Each wall is flat, endless, passes through zero and stands at right angles to its row. A trip goes straight from one point to another. Which walls does it cross, in order?
In the rows, 128 means zero.

Walls:
(1): [165 148]
(2): [144 142]
(3): [ 86 100]
(4): [132  89]
Trips:
[ 70 159] to [ 65 106] => 4
[157 157] to [173 148] => none
[132  73] to [113 123] => none
[155 128] to [152 181] => 4
[128 112] to [ 97 238] => 4, 2, 3, 1
[117 107] to [203 109] => 1, 3, 2
[128 192] to [166 138] => none

Walls:
(1): [101 143  76 173]
(2): [182 149  72 125]
(3): [196 146 112 114]
(4): [ 52  97 108 151]
(5): [ 95 132 113 112]
(6): [135 106 103  73]
(7): [121 111 167 123]
(8): [249 104 134  91]
Trips:
[102 120  78 135] to [151 128 129 170] => 6, 5, 3, 8, 4
[112 150 124 112] to [124 152 154  96] => 1, 4, 7, 3, 8
[104  84 132  92] to [ 79  75 181 108] => none
[ 82 179 122 157] to [124 158 161 126] => 7, 4, 1, 5
[ 85 119  51 139] to [126 172 109 105] => 3, 4
[ 97 156 179 113] to [147 146 140 168] => 4, 5, 1, 3, 2, 8, 7
[108 114 125 146] to [127 122 135 140] => 5
[172 113 152 194] to [158 147 188  86] => 1, 2, 6

Walls:
(1): [100 159  87  94 113 130 189 120 140]
(2): [115  85  76 119 186 139 140 107 148]
(3): [215  28 153 148 146 105 129 152 119]
(4): [151 120 157  94 170 135 182  86 158]
(5): [170 188  95 146 139  81 114 133 118]
(6): [ 85 125 190 131  91  85 164 178 110]
(7): [141 155 185  79  49 155  66 124 103]
(8): [142 119 168 204 178 173 191 130  83]
(9): [ 80 165 166 156 143  81 113 125 140]
Trips:
[126 146 171 159 121 133 109 173 126] to [112 167 118 136 162 158  86 151  96] => 3, 6
[102 179  51 103  80 140  81 118 122] to [166 140 112 120 127  94  85 148 116] => 1, 3
[164 143 139 193 154 105 201 116 111] to [ 91 159 109 156 140 197 105  95 113] => 2, 6, 3, 4, 5, 7
[107 147  70 102 125 100 103 108  65] to [235 183 136  98  60 149  90 122 107] => 2, 1, 3

Walls:
(1): [116 126 177 130  90 128 207 104 100 166 170 110 113 126]
(2): [ 96 117 159 143 109 149 135 173  93 189 112 206  19 123]
(3): [200  53 169 122 135 152 104  71 171 154  73 130 100 131]
(4): [ 37 160  91 125 148 134 147 172  66  79 131 123 111 102]
(5): [133 146 129 150 145 149 166  73 229 124 122 138 154 116]
(6): [112  99  99  99 121 102  59 141 127 119 160 122 116 127]
(7): [126 102 149  75 143  97 117 117 166  75  83 117 178 110]
Trips:
[ 78  95  77  99 170 106 163 162 159 105 147 115 133 179] to [ 98 146  71 112 154  97  99 125 174 139 111 130  89  92] => 2
[156  82 146 129 168  85 114 102 101 164  74 108 165 129] to [131 102  96  76 169  97 112 150 135 102 166 143 161 151] => 6, 3, 4
[152  80 147 157 142 176 110 158  97 172 123 133 140 114] to [132  79 172  48  97 154  93 126  70 109 149  83 175 160] => 6, 7, 2
[146 110 178  52 149 105 180  52 185 104 201 129 170 173] to [184 115  97 191 154 105 127  65 161  84 107  95 140  91] => 1
[192 150 153  89 156  28  95 115 191 132  91  67  97 128] to [ 94  47  89 173 137 114  88  95 140 122 127 122 131 118] => none
[130 159 130 160  76 140 166 154 172 165 122 139 115  89] to [101 100 170 101 109  84 115 147 151 150  72 127 134 182] => 3, 7, 5, 6, 1

Walls:
(1): [126 166  85  63 130 131 122 138 177  93 130 156  85 156 155 156  78  94
 156 112]
(2): [ 83  92  95 135 228  73 184 118 182 151 150 145  95 108 118 163  31 125
 124 148]
(3): [123 103 116 123 161 125 107 107  99 143 144 158 103 102 119 168 118  94
 124 111]
(4): [114 128 175 108 125 144 111  92 162 175  86 102 161  79  58 177 205 122
 148 125]
(5): [172 134  80  77 151 106 142  98 166 196 162  93  97 110 183  99 127  85
  88  98]
(6): [186 110 109 118 128 104 108 102  72 139 193 151 162 146 125 109 144 182
  92  85]
(7): [ 77 133 162 113 111 132 125 131 161 106 141 199 134 152 184 132 101 115
 124  95]
(8): [138 111 150 130 118 140  85 169 132 181 179 144  82 106 135 210 121 137
 122  55]
(9): [154 192 152 173 102 137 163 154 122 150 135 147 196 119 141 144 121 132
 170 134]
(10): [111  99 119 171 147  62 132 181 114  64  92  96 156 172 166 108 174 187
 111 155]
Trips:
[139 153 159  98 125 133 177  88 175 166 124 158 121  84 175  94  77 108
 126 172] to [ 97 138 115 139 167 122 127 122 160 199 131 181 131  91  41 145  78 118
 138  96] => 3, 4, 8
[118 109 177 174  90 109 143 141 103 152 110  26 157 136 170 102 138 117
 120 118] to [195 139  86  58 114  49 210  91 108  99 118  80 122 137  62 147 131  82
 141 167] => 9, 2, 1, 6, 10
[100 138 148  91 149 166 115 118 121 195 143  72 166 136 144 140 134 121
 122  95] to [ 71 125 197 105  74 131 128 142  89 163 167  69 206 121 190 147 127  74
 109 103] => 7, 3, 6
